Each row of a before or after table is a point. The points were changed in one or more steps. Then noise was added and the rows were shuffled. The steps act on columns, c1 being the first. Write out the steps. A step turns or swaps two columns, mirrors them in a line or flattens them onto one, adds a multiple of one to another, or multiplies or shifts one. Angles are multiples of 10 degrees, from the lower column toward the higher: turns from -170 to 170, lines from 10 to 170 but not 90. Use the fewest steps. Two steps may share a column if one is a turn and the other turns, adds or multiplies; they go together, in the order done. Otherwise the lowest column goes first.
In the rows, 128 means zero.

Before, 8 rows:
[[124 148 125]
 [170 102  96]
 [136 116 148]
 [ 96 137 134]
 [161 125 163]
 [118 123 154]
 [133 123 148]
 [172 110 115]]
After, 8 rows:
[[ 96  93 101]
 [144 124 125]
 [121 125 169]
 [ 90  97  64]
 [115 126 169]
 [146 155 141]
 [126 140 177]
 [113  98 198]]
Steps: turn c1 and c2 by -110 degrees; multiply c3 by 2

Before, 14 rows:
[[168 189 110 144 111 148]
 [105 144 130 129  90 149]
 [108 134 100 154  93 143]
 [125 167 102 107  98 123]
 [121 153 129 123 112  79]
 [112 142 108 113 158 118]
 [ 99 179 165 137 129 121]
 [ 97 171 108 120  93 120]
 [155 188 125 126  96 145]
 [107 135 102 118 103 140]
 [ 98  85 153 149  91 138]
 [200 170 208 127 115 123]
 [ 99 113 143 146  95 136]
 [110 143 137 131 148 128]]
After (14 x 6):
[[167 133 124 158 150 102]
 [144 115 118 132  94 108]
 [120  97 137 122 166 142]
 [ 91  91 138 120 169 152]
 [176 105 120 146 158 108]
 [146 112 129 118 110 135]
 [157 208 122 133 139 208]
 [138 110 145 115 169 101]
 [182 109 119 119 129 165]
 [147 109 149 140 163 130]
 [181 178 148 118 150 110]
 [138 108 141 147 147 103]
 [154 125  79 137 139 128]
 [181 164 143 142 157 122]]
Steps: mirror c1 and c2 in the line at 50 degrees; swap c3 and c6; turn c4 and c5 by 160 degrees

Before (8 x 9):
[[147 120 154 134 165 103 130 132 136]
 [175 132 134 136 134 102 119 126 123]
 [150 119 133 146 122  86  80 123 135]
 [129 144 125 160 130 147 135 141 161]
 [143 139 147 127 144 135  99 119 133]
 [132 138 106 150 131 122 111  77 142]
 [110 147 127 168 136 149 143 143 121]
 [ 86 168 124 148 110 154 161 143 147]]
After:
[[130 139 147 125 144  85 107 143 132]
 [115 143 125 223 133  99 146 124 161]
 [117 120 151 146 166  54 126 146 135]
 [114 131 135 152 134  53 124 172 121]
 [119 147 127 248 137  97 156 106 122]
 [175 139 108 193 131  72 118 149 142]
 [125 118 132 181 121  36  73 152 134]
 [127 169 122 187 111 104 190  83 147]]
Steps: turn c1 and c8 by 110 degrees; add 0.7 times c2 to c7; multiply c4 by 3; shift c6 by -50
